Each row is a point. Examples show where two turns around zero, p and q, send a point. Where does a point land after both, in the order given? Backwards means that the second turn is done in reverse. Each puzzle has new turns, and all numbers are rounded.

Turn p:
-46,-4 => -42,19
9,-32 => -8,-32
37,36 => 50,14
Turn q:
20,33 => 32,21
-28,-39 => -42,-23
-55,-20 => -58,5
31,2 => 29,-11
32,25 => 40,9
Where do these land?
q, then p backwards: -3,-39 => 0,-39
p, then q: -11,-13 => -17,1
p, then q: -22,-12 => -23,11
q, then p: 35,64 => 72,9

Turn p:
-42,14,-21 => -46,-1,-17
12,-14,-11 => 15,-10,-12
59,33,-14 => 44,50,-20
-29,-33,46 => -12,-39,48
Turn q:
-12,17,-36 => -7,0,-41
-3,10,75 => -11,40,63
31,14,-40 => 36,-3,-38
-5,23,-41 => 0,4,-47
-25,-57,15 => -28,-46,35
14,-7,26 => 11,5,28
Where do these land?
p, then q: -3,20,15 => -9,23,5
p, then q backwards: 21,18,-28 => 8,34,-19
p, then q: -68,8,11 => -68,-7,14
p, then q backwards: 50,-46,2 => 61,-22,-21

Turn p:
34,37,15,-24,-9,42 => 27,48,3,0,-1,46
65,-33,-8,38,-11,-13 => 49,-38,-36,26,36,4
-73,31,36,-31,6,-29 => -32,27,61,-18,-42,-43
-31,8,10,6,24,3 => -32,1,25,9,-4,-3
2,-44,-53,2,-21,-29 => -2,-38,-55,-25,4,-30
17,-33,11,6,-5,-6 => 20,-28,2,-8,18,0
1,24,-13,-25,27,9 => -21,39,-3,-3,14,3
-9,-30,9,21,-8,12 => -1,-38,7,-3,-3,14
-7,38,-7,8,-3,11 => -9,24,-4,21,-23,9
Turn q:
15,35,35,40,-42,6 => 39,-1,33,37,-43,14
-20,10,6,38,23,-1 => -29,-1,7,34,-3,21
-13,5,7,1,18,-15 => -22,8,10,8,5,-7
21,-46,-70,28,29,-1 => -18,-15,-90,13,17,5
-29,-8,31,-23,-16,-27 => -17,-13,38,-19,-11,-32
16,-24,6,-40,17,-8 => 5,-1,-3,-21,37,-31
-1,56,-16,2,-8,12 => 9,46,6,-1,-24,29
10,-27,1,-45,-20,34 => 32,-21,-1,-50,21,1
Where do these land?
q, then p: -14,22,-7,-76,-1,-18 => 6,65,26,-24,-4,-36
q, then p: 0,5,18,39,15,-22 => -5,-33,8,32,-18,-3
q, then p: -14,2,62,25,-20,-22 => 37,-46,41,12,-9,-8
p, then q: -27,-18,2,-21,4,-17 => -15,0,18,-20,2,-29
p, then q: 2,4,-14,-7,-41,16 => 30,4,-19,-27,-13,6
p, then q: 8,-4,-8,-44,19,48 => -2,31,20,-34,29,38
q, then p: 50,-21,-24,56,7,12 => -12,-34,-61,35,16,20
q, then p backwards: -5,11,-29,28,17,2 => 2,21,-29,14,5,24
